Rows are points. Any point is a mix of the corners, with weights that add up to 1. It lies inside the corners' shape when no weight is negative. Is each point inside? If not, which corners have a negative weight?

Corners:
(1): [39 11]
(2): [-17  49]
(3): [-36 -42]
Points:
[-15  10] => inside
[12 43] => outside (3)
[-28 -17] => inside
[-27 -33] => inside
[33 11] => inside
[30  8] => inside
[-31  26] => outside (1)
[ 10 -24] => outside (2)

Corners:
(1): [-43 -42  22]
(2): [ 37  53 -15]
(3): [-15 -39 -22]
(4): [29 13 42]
Points:
[ -8 -30  11] => outside (2)
[28 20 -3] => outside (1)
[22 20 13] => inside
[-17 -35  18] => outside (2)

Corners:
(1): [-15  -2 -13 -39 -56   7]
(2): [-27 -44   1  20  70 -27]
(3): [ 33 -27 -29 -48  -6 -31]
(4): [-37  -1   2  27  45 -63]
(5): [ -8 -18 -41  29  63   1]
(6): [ 20  -1   4 -77  11 -45]
(7): [ 28  -1  -3 -19  -6 -20]
Points:
[  6  -9 -10 -35  23 -27] => inside
[-12 -21 -17   4  41 -27] => outside (7)
[ -1 -15 -15   2  35 -19] => inside
[-12  -9  -8   7  31 -34] => inside
[ 17 -11 -14 -48 -11 -14] => outside (4)
[ 15  -6 -23 -25   8 -19] => outside (2)

Corners:
(1): [-20 -31  26  39  49  29  22  48  -9]
(2): [ -5 -16  39 -14  52 -68  -5 -18 -67]
(3): [  1  12  -9  44  -4 -38  56  15   5]
(4): [ 14  -4  29 -20 -11  -3  15  29   8]
(5): [  4 -53  54  -2 -11  24  15  29 -33]
(6): [ -1   9 -23   8 -27  34  10 -30 -25]
(7): [-20 -53 -20   2 -52  41  -5 -22  38]
(8): [ 23   9   4  48  51 -80  -3  14 -56]
(9): [-29   5   6  -7 -32   8  11  20 -22]
(10): [-35 -40 -31 -15 -26  38  56  45  39]
Points:
[-12  11 -19 -14 -33  -8  22 -28  -6] => outside (1, 5, 8)
[ -9 -35  26  22  46   0  12  36 -16] => outside (3, 6, 9)
[ -2  -7  18   7  -4  -6   9   4 -30] => outside (10)
[-21 -25 -17  -2 -17  20  41  27  16] => inside
[-25  -9   3  -4  -3  -4  15  -4 -20] => outside (4, 5, 8)

Corners:
(1): [-21  17 -17 -22  -4  24   7 -10  28  -9 -54  -2]
(2): [ 34 -11  -8   5  19  11 -12  28  58  13  -7  27]
(3): [ 48   8 -25  47  41 -11   9 -18  -6 -37  10  26]
(4): [ 22 -30  20   8   0  18  -6  20  25 -24 -42  -6]
(5): [-31  23 -26  11   0 -12  55 -37   1   6 -81  71]
(6): [ 41 -21  -2 -51  40 -37  10 -40   3   0 -30  74]
(7): [-30  -6  16  39 -35   7 -87  38  17  -8  53 -89]
(8): [-17 -14 -22 -40 -33   7  20  24  -9  -8 -56  19]
(9): [-13 -18  -7 -11 -38  49 -25  17   0  24 -24 -39]
(10): [-35 -46 -29  50  31  33 -16  18  40 -26 -30 -23]
(11): [-22  -5  29 -31 -36  -1 -16 -38 -19 -25  22  44]
(12): [ 21 -24  50  35  53  26 -38  19  12   4  62 -49]
(13): [-23  15   7  10  14  50 -32  22  35  22 -37  16]
Points:
[-15  16 -18 -20 -23   7  -3  -6   3   4 -35  27] => outside (4, 10, 12)
[  3   5   0  -7  12  -7  -3 -11  11  -2 -11  27] => outside (4, 9, 10)
[ -2  -5   1   0  -6  13 -30   7  23  -5  -8   1] => outside (5, 8, 12)
[  4 -11   5  13  19   7  -5   2  20  -8 -14  12] => outside (9)

Corners:
(1): [ 15  38  35 -15  20  -8  -2   9  -2  11  39  39   0  19]
(2): [-34  25 -28  31  38  56  42   3  38 -26  -7 -44  52  -9]
(3): [ 45  -3  44   5  20 -39  -4  -8 -61  -4   0 -15 -10  24]
(4): [-40 -16   8  19   2   1  51 -32 -25 -52   3  28 -20  21]
(5): [-19 -44 -23  24  36   5 -14 -11  40  -4  -5   9  48  14]
(6): [ 23 -36  43  15  11 -19  43  10 -34  15  43  -1 -29 -32]
(7): [-27  12  43  45 -23   1 -27 -17   4 -30  64  13  15  22]
(8): [ -2 -23  28 -12   1 -21 -20  17  36  16  -8  15 -34  -2]
(9): [  7 -68 -54 -14 -63 -27 -21  58  12  66 -71 -12 -35 -29]
(10): [ 35 -30   9 -49  18  46   4  15 -37  56 -48  42 -27 -31]
(11): [ 15 -35  24 -53  31  30   8 -18 -12 -29  29  12 -36  47]
(12): [-30   6   1 -12  46   2  25  17  -2 -12  23 -25  24 -18]
(13): [  6   1 -20 -18  -1 -46  10 -46  -5 -19  -9  -2   4   8]
(14): [-29  60  -1 -19 -53  12 -11  78  29 -65 -19  31  35 -23]
(15): [ 35 -61  11  69  24  11 -37  34   1 -24  51  26 -50 -41]
Points:
[ -2   4  21   3  12   5  11   0  -8 -21  19   6  -2   2] => outside (5, 9)
[-10  -8  -2 -10  17  20  18  27   4  -8   8   5   4 -15] => outside (3, 7, 8, 13)
[ -7  13   6   0 -11   3  -6  32  10 -28   4  19   8 -11] => inside
[  6 -19   1 -12  20   1  14 -13 -14  20   2 -11  11   8] => outside (4, 8, 14, 15)
